Every row gives one point. Each copy is the shape, with its points in the same order, turned, moved and blurred by noise. Say if it was mirrored as well.

Shape (9 x 3)
[[ 0.27 -0.18  0.20]
 [-0.44  0.09 -0.06]
 [ 0.45 -0.33  0.16]
 [ 0.40  0.01  0.17]
 [-0.16 -0.31 -0.10]
 [-0.44 -0.03 -0.32]
 [-0.26  0.05  0.16]
 [-0.41  0.07  0.22]
 [-0.49  0.06  0.20]]
Copy 1 (9 x 3)
[[-0.16 -0.38  0.15]
 [ 0.26  0.28 -0.17]
 [-0.33 -0.55  0.11]
 [-0.39 -0.33  0.33]
 [ 0.07 -0.21 -0.32]
 [ 0.11  0.23 -0.45]
 [ 0.23  0.02  0.05]
 [ 0.35  0.14  0.08]
 [ 0.42  0.09 -0.07]]
Copy 1 is: mirrored
Copy 2 (9 x 3)
[[-0.11 -0.40  0.04]
 [-0.04  0.44  0.19]
 [ 0.06 -0.61 -0.02]
 [-0.12 -0.38 -0.15]
 [ 0.27  0.10  0.23]
 [ 0.20  0.49  0.09]
 [-0.20  0.15  0.14]
 [-0.25  0.37  0.21]
 [-0.19  0.38  0.32]]
Copy 2 is: mirrored
Copy 3 (9 x 3)
[[ 0.08 -0.25  0.01]
 [ 0.15  0.49 -0.32]
 [-0.03 -0.47 -0.05]
 [-0.13 -0.21  0.16]
 [ 0.12  0.02 -0.48]
 [-0.01  0.47 -0.53]
 [ 0.25  0.27 -0.14]
 [ 0.35  0.35 -0.12]
 [ 0.39  0.41 -0.21]]
Copy 3 is: mirrored

Shape (6 x 3)
[[ 0.48  0.22  0.30]
 [ 0.17 -0.49 -0.11]
 [-0.38  0.29 -0.45]
 [-0.09 -0.29  0.17]
 [ 0.22  0.19 -0.08]
 [ 0.01 -0.06 -0.01]]
Copy 1 (6 x 3)
[[ 0.08 -0.53 -0.09]
 [ 0.45  0.27  0.32]
 [-0.19  0.52 -0.44]
 [ 0.04  0.21  0.29]
 [ 0.11 -0.07 -0.19]
 [ 0.12  0.11  0.08]]
Copy 1 is: mirrored
Copy 2 (6 x 3)
[[-0.16  0.19  0.62]
 [-0.30 -0.45  0.03]
 [ 0.03  0.35 -0.51]
 [ 0.10 -0.34  0.10]
 [-0.21  0.23  0.16]
 [-0.03 -0.06  0.04]]
Copy 2 is: mirrored

Shape (7 x 4)
[[-0.21  0.11  0.18 -0.07]
 [-0.41 -0.03  0.02  0.22]
 [-0.38 -0.42  0.02 -0.02]
 [ 0.71 -0.39 -0.39  0.09]
 [-0.18  0.10  0.16  0.00]
 [ 0.14  0.54 -0.30 -0.27]
 [-0.08  0.00 -0.09  0.03]]
Copy 1 (7 x 4)
[[ 0.03  0.01  0.27 -0.10]
 [-0.33  0.02  0.11  0.20]
 [-0.30 -0.41  0.11  0.01]
 [ 0.33 -0.12 -0.83 -0.28]
 [-0.06  0.07  0.20 -0.05]
 [ 0.65  0.23  0.20  0.23]
 [ 0.01  0.01 -0.08  0.03]]
Copy 1 is: mirrored
Copy 2 (7 x 4)
[[-0.13 -0.15  0.02  0.42]
 [-0.26 -0.29 -0.37  0.24]
 [-0.65 -0.22 -0.15  0.23]
 [-0.28 -0.01  0.14 -0.74]
 [-0.02 -0.18 -0.03  0.23]
 [ 0.23  0.53 -0.09 -0.02]
 [-0.20 -0.10 -0.10  0.05]]
Copy 2 is: only turned
Copy 3 (7 x 4)
[[-0.18  0.05  0.14  0.19]
 [ 0.15  0.09 -0.07  0.29]
 [ 0.15 -0.36 -0.13  0.21]
 [-0.11 -0.10 -0.44 -0.88]
 [-0.15  0.06  0.07  0.16]
 [-0.14  0.28  0.53 -0.37]
 [ 0.01  0.03  0.01 -0.06]]
Copy 3 is: mirrored
Copy 4 (7 x 4)
[[-0.01 -0.18  0.11  0.08]
 [ 0.37 -0.12 -0.05  0.27]
 [ 0.27  0.01 -0.33 -0.04]
 [-0.68  0.71 -0.19  0.31]
 [ 0.05 -0.14  0.09  0.09]
 [-0.11  0.26  0.71  0.09]
 [ 0.02  0.06  0.14  0.25]]
Copy 4 is: mirrored
